Each row of a before or after table is a point. The points were changed in one or more steps. Then noise was added and the rows were shuffled. The steps act on how far a point lies along the listed directions, d1 being the first. What was done? A step turns or swaps two directions, mirrors them in a line or flattens them onto one, adds a multiple of one to another, or multiplies one. Angles are multiples of 10 degrees, from the lower direction toward the higher: turns from -170 to 170, lines from 10 to 170 but not 90. Use the fewest steps. Two steps may share a direction if one is a turn and the other turns, adds or multiplies; they go together, in the order done. Otherwise the lowest direction goes first.

Directions:
(1): [0.27 0.35]
(2): [ 0.35 -0.27]
Before (10 x 2):
[[ 0.00  0.04]
 [ 0.30  0.03]
 [-0.07  0.15]
 [-0.04 -0.22]
 [ 0.33 -0.02]
 [ 0.31  0.53]
 [ 0.17  0.73]
 [-0.21  0.32]
 [ 0.21  0.70]
 [-0.18 -0.22]]
After (10 x 2):
[[-0.53 -0.48]
 [ 0.00 -0.18]
 [-0.51 -0.29]
 [-0.26  0.11]
 [ 0.14  0.15]
 [-0.49 -0.52]
 [-0.01 -0.38]
 [-0.29  0.18]
 [-0.06 -0.02]
 [ 0.26  0.10]]
Steps: turn d1 and d2 by -150 degrees

Directions:
(1): [-0.02  0.46 -0.45  0.49  0.23  0.25 -0.09  0.05]
(2): [-0.16 -0.17  0.30  0.48 -0.19  0.08 -0.24 -0.56]
(3): [ 0.10 -0.18  0.01  0.02  0.76 -0.32  0.02 -0.26]
Before (12 x 8):
[[ 0.05  0.00 -0.04  0.53  0.16  0.09 -0.10 -0.40]
 [ 0.12 -0.16  0.24  0.04  0.16 -0.10  0.12 -0.45]
 [ 0.06  0.30 -0.29  0.28 -0.06  0.31 -0.13  0.11]
 [ 0.05  0.17 -0.07  0.50 -0.03  0.11 -0.26 -0.27]
 [ 0.12  0.12 -0.28  0.18  0.39 -0.06  0.01 -0.11]
 [ 0.14  0.07 -0.12  0.10  0.42 -0.21  0.05 -0.07]
 [ 0.05 -0.03  0.03  0.00  0.25  0.00 -0.17 -0.03]
 [-0.09  0.43 -0.17  0.32 -0.28  0.37 -0.13 -0.04]
 [ 0.00  0.03 -0.14  0.56  0.40 -0.06 -0.16 -0.42]
 [ 0.00  0.22 -0.13  0.28  0.52 -0.13 -0.03 -0.15]
 [-0.07  0.00 -0.07  0.14  0.28 -0.18  0.11 -0.16]
 [-0.04  0.08  0.24 -0.07 -0.99  0.35 -0.14  0.29]]
After (12 x 8):
[[ 0.10  0.25 -0.31 -0.13 -0.26  0.25  0.00  0.49]
 [ 0.14 -0.02  0.12  0.28  0.54 -0.08  0.09 -0.52]
 [ 0.19 -0.04 -0.08 -0.10  0.77 -0.46  0.10 -0.16]
 [ 0.17  0.11 -0.46  0.31  1.00 -0.27 -0.01 -0.16]
 [-0.17  0.38  0.16  0.11 -1.88  0.85 -0.22  0.49]
 [ 0.11 -0.09  0.02 -0.06  0.45 -0.09 -0.16 -0.06]
 [-0.03  0.56 -0.32 -0.08 -0.58  0.44  0.01  0.48]
 [-0.02 -0.01 -0.13  0.07  0.64 -0.32  0.17 -0.21]
 [ 0.07  0.11 -0.19 -0.02  1.02 -0.41  0.14 -0.04]
 [ 0.19  0.00 -0.27 -0.08  0.68 -0.29  0.09 -0.03]
 [ 0.16  0.21 -0.38  0.34  0.52  0.04  0.01 -0.10]
 [ 0.12  0.37 -0.35  0.29  0.09  0.15 -0.10  0.11]]
Steps: turn d1 and d2 by -60 degrees; multiply d3 by 2
